Every row gives one point. Each copy is the shape, with its points in the same order, turned, moved and blurred by noise. Some copies are also mirrored. Which?

Shape (7 x 2):
[[ 24  -3]
 [ 48  37]
 [-69  15]
 [ 51   3]
 [-40  57]
 [-12  -8]
 [ 44 -38]]
Copy 1, 7 rows:
[[ 28   3]
 [ 43  46]
 [-69   8]
 [ 51  13]
 [-44  48]
 [ -7  -8]
 [ 50 -32]]
Copy 1 is: only turned
Copy 2, 7 rows:
[[ 16  15]
 [ 60  -1]
 [-43 -63]
 [ 42  27]
 [  9 -73]
 [-17  -4]
 [  6  53]]
Copy 2 is: mirrored

Shape, 7 rows:
[[ -4 -20 -15]
 [-26  35 -34]
 [-19  32 -33]
 [  7  -6  24]
 [ 95   2 -13]
 [-36  16 -17]
 [ -8 -16   7]]
Copy 1, 7 rows:
[[-23  -6  -1]
 [-18  52  14]
 [-15  51  10]
 [ 14 -15  16]
 [ 47  -8 -79]
 [-22  32  26]
 [-10  -9  16]]
Copy 1 is: only turned
Copy 2:
[[ 11 -13  22]
 [-52  15  24]
 [-45   9  17]
 [ 31  26  11]
 [ 32   6 -73]
 [-30  10  41]
 [ 16   3  26]]
Copy 2 is: only turned
Copy 3, 7 rows:
[[-28 -26 -13]
 [ 33 -39  -6]
 [ 31 -31  -9]
 [-27   6  13]
 [-19  55 -71]
 [ 18 -40  11]
 [-26 -18   7]]
Copy 3 is: mirrored

Shape:
[[-23  28  -6 -40  -7 -57]
 [  9  37  13  36  15 -12]
 [-36 -15   6   9  57  27]
 [-10  27 -43 -64 -26  10]
 [ 38   5  45  35 -15  50]
 [-19  47  -8 -67  60  26]
 [ 17 -54 -14  32 -17 -29]
 [ 37 -42 -24 -14  18 -33]
 [ -6   7  66  32   7  21]]
Copy 1, 9 rows:
[[-38  -6 -49 -17  12 -44]
 [-14 -23   6  49 -17 -15]
 [-29 -31   9 -14 -29  56]
 [ 18  35 -67 -25  15  -1]
 [ 27  20  58  38 -39   6]
 [ 18 -42 -74 -27 -40  19]
 [-24   9  50  -8  57  -3]
 [  7 -22  23 -27  56 -10]
 [-19  -3  46  18 -61  -6]]
Copy 1 is: mirrored
Copy 2 (9 x 6):
[[-45  39 -16 -30 -35  13]
 [ -1  62  -5  28  -5 -37]
 [-20  36 -31  32  67  10]
 [-72 -28  11  -7 -12   6]
 [ 45  21  42  42  24 -27]
 [-95  45  22  20  41  15]
 [ 41  -1 -44 -30  17 -31]
 [ -3  13 -21 -59  35 -39]
 [ 39  55  14  45  22   9]]
Copy 2 is: mirrored
Copy 3, 9 rows:
[[-64 -14  22 -34 -18   0]
 [ -8   5  25  47  -6   1]
 [ 35 -25   5   2  12  61]
 [-49  27 -44 -46   7   7]
 [ 61  36  -3  37 -13 -23]
 [-22  38  16 -39  44  67]
 [ 14 -64 -19  12  -7 -46]
 [  0 -49   2 -18  40 -37]
 [ 52  12  33  24 -38   9]]
Copy 3 is: only turned

Shape (11 x 8):
[[ 19 -31  27  32 -13 -27 -16  52]
 [-44  33  34  41 -23  -4 -11  50]
 [-34  -5  14 -28 -35 -26  -4 -31]
 [ 29 -49 -29 -33  26  21  -7   4]
 [-16 -21   0 -49  15 -17 -21  31]
 [ -7 -19  29  36  42  10  50  12]
 [  9   1 -44 -34 -39   9  11 -28]
 [ 48  -1  35  40  -7 -30   6 -12]
 [ 14  28 -34  -9  30  14  36   9]
 [ 32 -21 -56 -40 -28 -39  28  51]
 [ 12 -36 -35  21  34 -70 -13 -17]]
Copy 1:
[[ 20 -42  46 -10 -10 -25   3  50]
 [-44 -21  31 -22 -50 -26  46  30]
 [-17 -18 -22  13 -41  45 -13  13]
 [ 10 -17  23  14  68  35 -16   6]
 [-26 -64   2  11  23  17 -10   5]
 [-11  21  60  36  -2 -36  -8  -9]
 [-10  16 -33  21  23  58   8  36]
 [ 51  16   6  -8 -22 -31 -10  25]
 [-30  28  -8  23  49 -16  17   9]
 [ -9 -36 -20  45  53   7  -2  87]
 [ -6  -4   2 -17  21 -14 -85  41]]
Copy 1 is: only turned
Copy 2, 11 rows:
[[ -9 -18  26 -34  -7  -1  71  37]
 [-12  34  18 -46  43 -42  47  26]
 [-18 -16 -18 -48   1  -8   9 -43]
 [ 46 -62 -25 -17 -39   9  28  19]
 [ 56 -32  10 -62   7   2  39 -10]
 [  4 -30  20  45  32 -31  32  16]
 [ 11  -4 -16 -30 -53   0 -22 -19]
 [-40   1   6  18 -22  25  57  12]
 [ 59  15  13  19  -9  -7  -5  11]
 [ 43 -19  64 -48 -65  13  20  -2]
 [ 23 -15   8   2 -47  -5  95 -42]]
Copy 2 is: mirrored
Copy 3, 11 rows:
[[  7 -31  26 -30  23   1 -17  66]
 [ 11 -30 -46 -26 -34  18 -50  41]
 [-32  -3 -44   8   9 -57  12  14]
 [ 15  14  46 -31  16 -28  56  -4]
 [ 15   7 -13 -62  17 -47  14  10]
 [-41 -31  53 -29 -36   9  -7   4]
 [-11  40 -26  20  14 -10  43  -6]
 [-21 -28  36  23  38   3 -33  22]
 [-14  13  13 -28  -4  30  11 -34]
 [-19  59  -2 -51  53  23  33  45]
 [-31 -57  10 -30  69  -6  34   2]]
Copy 3 is: only turned
Copy 4, 11 rows:
[[  5 -45  -5   3 -18  18  -8  53]
 [-30  -7  11 -61  17  26 -15  35]
 [ -4  -1  21   5  10   2 -21 -53]
 [ 47 -28  -9  47  45 -42  16  11]
 [-10 -27 -10  38  51 -13 -23   5]
 [ 52   4  57  -9  25  -5 -20  58]
 [ 19  -1  -5   3  14 -64   9 -47]
 [ 10   2  41  18 -44   1  25  35]
 [ 16  23  14   0  34 -75   0  33]
 [  3 -42 -34  26 -13 -86 -41  12]
 [ 38  35 -26  59 -18   1 -22  22]]
Copy 4 is: mirrored
